Each wall is flat, endless, passes through zero and stands at right angles to its row. A trip goes straight from one point to another. List the walls that it crosses, first one first.

Walls:
(1): +1.42	+1.46
(2): +4.33	+0.90
(3): +1.56	+0.03
(4): -0.94	+0.25
(5): -0.93	+1.24
(6): +0.74	+2.15
(7): -0.98	+2.17
Trips:
-0.67	+2.20 to -3.01	+0.77 -> 1, 6
+1.27	-1.43 to +0.27	-1.96 -> 2
+2.49	-1.12 to -3.40	-0.94 -> 1, 2, 3, 4, 5, 7
+3.24	+0.45 to +0.57	+1.09 -> 7, 5

Walls:
(1): -0.40	+1.83	+1.16	-2.18
(2): -1.58	+1.07	+0.65	+0.83
(3): +0.54	+1.66	+1.11	+1.35
(4): +0.40	-1.48	-1.64	-1.76
(5): +0.29	+0.16	+1.30	-0.93
(6): -0.35	-0.14	+3.43	-1.54
(7): +3.19	+0.89	-0.27	-0.98
(8): +1.12	-1.20	+0.43	-0.47
(9): -1.16	-0.64	+0.40	+2.15
Trips:
-0.17	-0.32	-1.55	+3.92 to +2.36	-0.84	+2.95	+1.36 -> 8, 7, 2, 6, 5
+0.49	+1.82	-0.57	-2.30 to -2.47	-1.96	-0.87	-2.13 -> 7, 8, 5
-3.02	+2.79	+0.75	-1.45 to -0.85	+2.41	-0.83	+0.74 -> 5, 6, 9
+0.11	+0.28	+1.04	+3.10 to -0.77	-1.06	+2.32	-1.70 -> 6, 5, 8, 1, 3, 9, 4

Walls:
(1): -2.38	+0.68	-0.73	+1.30	+0.24	-0.95	-2.34	-1.92
(2): -0.72	-0.32	-0.91	+0.27	-1.22	+0.84	-1.36	-1.69
(3): -0.22	-1.27	+1.60	-3.65	+2.48	+1.48	+0.43	+2.57
(4): +2.03	+0.22	-1.02	+1.65	-3.25	-1.15	+1.14	+1.50
Trips:
+1.68	+0.23	+0.53	-0.01	-1.73	+1.18	+3.57	-1.42 to +3.13	-0.19	-1.46	+1.67	-1.97	-0.77	+0.92	-0.69 -> 2
+1.77	+0.50	+1.17	-0.38	+3.02	-0.91	-0.92	+0.50 to -0.98	-0.01	-0.42	-0.15	-2.77	+0.90	+1.16	+2.57 -> 4
-0.39	-0.80	-1.37	+2.47	+0.43	+1.21	-0.04	+2.24 to +1.59	-2.27	+1.41	+2.63	+1.43	-2.85	-0.13	-1.86 -> 1
+2.00	+0.00	+1.86	+0.32	+2.54	-1.39	+0.13	+0.29 to +1.29	+1.47	+1.42	+2.47	+0.87	-0.70	+1.74	+1.91 -> 4, 3
+2.61	+1.87	+1.05	-2.52	+0.77	+2.39	+1.45	-0.39 to +3.76	-0.98	+2.81	-0.20	-2.97	-2.02	-1.02	-2.42 -> 4, 3, 2
+1.64	+4.13	-0.19	-0.64	+2.29	+0.39	+1.68	-2.63 to +0.98	+0.98	+1.12	-0.40	+0.53	-2.39	-0.62	-3.09 -> 1, 2

Walls:
(1): -2.44	+0.76	-1.39	+0.75	-0.16	+0.52	+1.58	+0.49	-2.36	-0.36	+0.45	-1.49
(2): +3.97	+0.15	-1.42	+1.40	-1.96	+1.73	+0.63	-1.62	+0.47	-1.76	-0.14	-2.29
(3): -4.10	-2.30	+2.25	+0.56	+0.65	+0.24	-0.48	+1.44	-4.23	-1.00	-0.51	-2.59
(4): -2.23	-0.47	-0.68	-0.60	-1.48	-1.39	+0.32	+0.77	-0.90	+3.22	-0.36	+3.11
(5): +2.17	-1.39	+2.11	+1.26	-0.07	-1.49	+0.44	-0.69	+0.58	-0.87	-0.93	+1.00
(6): +1.51	+0.61	+2.86	+0.15	-0.05	-0.12	-0.07	-0.51	-1.16	-0.90	-0.67	+0.59
(7): +0.32	-0.56	+4.05	+0.83	-0.68	-0.01	+1.44	-0.54	+0.46	+1.24	+0.39	-4.65
(8): -1.02	+1.07	-0.39	-2.65	-1.51	-0.44	+0.20	-1.02	+0.05	+1.60	-2.03	-2.81
(9): -1.90	+2.76	+0.82	+0.48	-0.15	-2.46	-4.46	-1.66	+0.04	-2.06	+5.29	+2.64
Trips:
-0.16	-1.08	-2.94	-1.66	-0.45	-1.19	-2.24	+2.21	-0.52	+0.04	-2.25	+0.11 to +2.16	+3.78	+1.31	-0.63	+0.50	-0.37	-2.72	-3.70	+3.54	-0.83	+1.53	-0.13 -> 3, 9, 2, 4, 6, 5, 7
-0.21	+1.94	+1.39	+2.49	+0.14	+0.42	-1.30	+0.86	-1.67	+3.26	-0.45	+3.08 to -0.36	-1.09	+0.54	+1.73	-2.81	+0.63	+1.73	+2.18	-0.96	-1.24	-1.17	-0.60 -> 3, 1, 9, 7, 2
+1.91	-1.05	+2.74	+0.34	-0.46	-0.92	-1.20	-0.25	-2.61	+1.56	+1.41	-0.09 to +0.87	+1.89	+1.19	-1.06	+0.43	+2.21	-2.04	-2.79	+3.27	+0.40	-2.47	-0.61 -> 2, 4, 8, 3, 9
+1.90	-2.07	+3.47	+0.77	+0.77	+0.99	+1.46	+0.43	+1.19	+3.96	-0.02	-0.31 to +0.64	-0.04	-1.27	+0.86	-2.72	-0.61	+0.78	+0.63	-3.19	+0.95	+0.90	+4.39 -> 7, 9, 1
+2.15	+0.14	+1.30	+1.88	+3.76	-0.59	+0.67	+0.36	-5.63	+1.53	-0.51	+1.14 to -0.68	-2.61	+1.06	+1.24	-3.26	+2.26	+0.73	-0.28	+1.09	+0.72	-1.26	-2.17 -> 7, 2, 4, 8, 6
-0.94	-2.41	-0.41	-2.65	-1.00	+0.33	-0.74	+0.96	+0.04	+0.42	-0.53	+0.82 to -1.24	-0.82	+0.00	-0.22	-2.28	-3.46	+0.08	+0.86	+1.41	-1.10	-0.47	-0.54 -> 5, 9, 7

Walls:
(1): +0.57	+0.08	-2.18	+1.44	-1.55	+1.87	+1.06	-2.50	-0.76	-1.91	+2.12	+0.22	-2.53	-1.06	+0.15	-1.35	-1.40	+1.25
(2): -1.99	-2.05	+2.24	+2.02	+0.13	+0.44	+0.48	+1.76	+1.44	-0.74	+1.41	-0.51	+0.24	+0.63	+0.59	-0.34	-1.37	-0.24
(3): -2.73	+1.09	+1.16	+0.79	-0.35	+2.86	-2.30	+1.20	+0.14	-0.55	+3.87	+1.60	+0.19	-0.47	-0.04	-0.49	-0.96	+0.04
(4): +1.69	+0.93	+1.63	+0.96	+3.08	+3.60	+2.01	+1.83	+2.33	-3.48	-0.44	+0.54	-0.97	-0.49	+2.65	+1.46	-2.95	-0.23
(5): +0.24	-2.14	+0.53	+1.10	+1.81	+1.00	+1.20	-1.81	-1.54	+0.86	-0.91	-0.75	-1.99	-2.02	-2.43	+0.61	-3.15	+0.86
(6): +1.70	-2.56	-0.66	-1.50	+1.51	+1.34	+3.80	+1.32	+0.15	+1.86	-0.38	+5.28	-1.15	-2.29	-1.05	-0.59	-0.44	+0.23
(7): -0.12	-1.03	+1.65	-2.08	-1.48	+0.52	-1.79	-0.42	-0.53	-1.63	-2.21	+4.16	+3.32	+1.37	+0.56	-3.27	-2.18	-3.55
(8): -1.34	-1.35	+0.29	-0.19	+0.86	+1.88	+1.27	-1.78	-0.62	-1.87	+0.68	-0.54	+0.14	-0.16	+3.67	+1.82	-1.51	+2.34
Trips:
-0.53	-2.94	+2.34	-1.55	+1.52	-1.31	-0.64	+0.22	-3.74	-2.07	-1.28	-3.22	-0.10	-0.82	+2.43	-0.58	+0.56	+1.97 to -0.59	+1.38	+1.25	-1.02	+2.25	+1.39	-1.22	+0.86	-0.60	+1.18	-1.68	-3.20	+0.73	-0.60	+0.11	+0.11	+0.41	+3.56 -> 4, 2
-1.25	-0.98	+0.37	-0.41	+1.86	-0.18	+2.19	+1.94	+0.99	+4.10	+1.32	+1.52	-1.17	+0.51	+3.63	+1.00	+1.08	+1.39 to -1.99	-1.71	-0.10	+1.41	-1.59	+0.28	+1.20	-0.40	-1.82	-0.39	-1.27	+0.78	+1.50	+2.89	+2.34	+2.31	+1.85	+0.10 -> 3, 4, 6, 7
-1.78	+0.72	-0.74	-1.93	+1.82	-2.12	+1.52	+0.60	+0.77	-0.50	+0.60	+1.23	-0.52	+0.28	+0.98	+3.34	+2.41	-0.88 to +0.29	-0.18	-1.19	+1.18	-0.79	-1.47	-0.01	+2.63	-0.10	-2.07	-1.16	-0.78	-1.25	+0.78	+2.22	+0.60	-0.72	+0.19 -> 6, 2, 1

Walls:
(1): +2.48	-1.01	-1.09	+2.13	-1.51	+0.12	+1.37	-1.03	-2.72	-0.34	+1.27	-1.93	-0.64	-0.97	-2.19	+1.37	-0.14	+0.48	+1.11	-0.27	-2.41	+1.17	+2.96	+3.56	+2.29	+0.06	+2.14	-1.94	-2.24	+1.72	-0.49	+1.31
(2): -2.05	+1.78	+2.27	-3.17	+1.15	+2.74	-1.65	-0.50	+3.01	+1.99	+1.81	+1.20	-0.93	-1.81	+1.06	+1.41	-1.49	+2.00	+2.02	-1.87	-1.30	-1.46	+0.94	+1.98	+2.70	+2.06	-0.95	+0.77	+1.08	+0.31	-1.27	-1.69
(3): -1.99	+1.69	+0.88	+1.01	+0.14	-0.58	-0.10	-0.15	-0.68	-2.66	+0.24	+0.98	+0.49	-0.35	+1.10	-0.52	+0.80	+0.22	-2.51	+0.52	+1.25	+2.48	+0.82	-2.52	+1.10	+0.08	-0.06	-1.64	-1.73	+1.28	+0.85	-1.32
(4): -0.46	-0.59	+2.28	+3.15	-0.85	+1.26	-1.87	+0.47	+1.50	-1.14	-1.13	+3.90	+2.72	-1.19	+1.27	+1.83	-0.35	-1.96	-1.77	+2.04	+0.56	+1.26	+1.77	-2.37	+1.62	+0.09	+1.78	+0.63	+2.07	+2.20	-1.20	-2.84
(5): -2.16	-0.02	-0.99	+2.41	-1.23	-0.01	+0.52	-2.39	-2.09	-0.84	-1.47	+1.48	-1.64	+0.43	-1.99	-0.14	+1.56	-2.08	+0.70	+1.76	-2.72	-1.77	-4.83	-1.75	+0.42	-0.65	+0.77	-0.19	-2.48	-1.19	+1.06	-0.98
(6): +0.28	+1.14	-1.23	+2.27	+1.98	+1.36	-1.80	-0.01	+1.20	+0.16	-0.39	+0.24	-0.74	-1.29	-1.48	-1.74	+1.60	-1.99	+4.14	+2.77	-2.26	+1.58	-0.55	+1.41	-0.72	+2.45	-0.06	-3.46	-0.15	+2.76	+0.06	+0.64
(7): +0.36	-1.82	+2.38	+1.61	-0.26	-0.54	+0.67	+1.15	-1.11	-0.09	-1.02	-0.45	+1.08	+0.54	+0.53	-0.79	-0.27	-2.34	-2.48	+0.70	-0.72	-2.72	+0.28	+1.05	-0.58	-1.98	-1.66	+1.12	+1.11	-2.44	-2.80	+1.22
Trips:
+3.66	-1.13	+0.63	-1.84	+1.12	+0.34	+0.25	+0.75	+1.52	-0.32	-0.10	-0.14	-1.21	-2.42	-2.37	+2.72	+0.27	+1.37	-1.74	+0.17	+2.01	+3.50	+2.59	+0.52	-0.94	+1.29	-2.01	+0.89	-0.50	-0.57	-2.07	-2.62 to +0.35	-4.29	+0.24	+1.36	+0.20	+2.02	-0.15	-0.78	-2.87	-2.64	-1.53	-2.33	+1.54	-0.66	-2.74	+0.03	+1.81	-0.86	-1.53	-2.10	-2.64	+1.19	+0.26	+1.92	-0.74	-0.05	+3.84	+0.57	+2.88	+2.84	-1.79	-4.07 -> 3, 2, 7, 6, 5
-0.31	+1.85	-1.06	+0.89	-2.37	-0.16	+0.23	+3.25	-0.56	-0.61	+2.55	-0.79	-1.58	-1.29	+0.62	+1.74	-0.84	-1.05	-0.78	-1.28	+0.56	+1.48	-2.12	+3.47	+1.41	-0.76	-0.27	+0.76	+1.75	+2.09	+3.18	-0.75 to +2.01	+3.27	+0.21	+3.34	+3.46	-1.24	-0.18	+0.30	+1.77	+2.92	-1.70	+3.57	-2.90	-1.90	-2.10	+1.88	-1.87	+1.32	+3.62	+1.74	-1.12	+0.24	-1.96	-1.67	-2.24	+4.54	+1.79	-0.05	-1.23	-1.82	+0.28	-0.71 -> 6, 3, 5, 4, 1
+0.57	+1.81	+0.39	-0.88	-2.39	+0.82	-1.20	-1.55	+1.67	-3.86	-1.47	+1.22	+0.00	-2.01	+0.73	-2.06	-0.05	+2.68	-3.64	+0.19	+1.89	-0.61	+2.64	-0.15	-0.03	+2.27	+0.86	+0.48	+1.22	-0.79	-2.52	+1.35 to -0.13	+0.37	-1.24	+2.13	+3.57	-1.00	-2.71	+0.92	-0.02	+0.93	-2.17	-2.49	-0.88	+1.85	+0.51	-0.53	-0.25	+1.54	+1.17	-0.90	+1.26	-0.49	+1.69	+0.10	-0.96	-1.40	+0.51	+2.23	+0.48	+2.98	+1.79	+0.74 -> 7, 2, 6, 4, 3
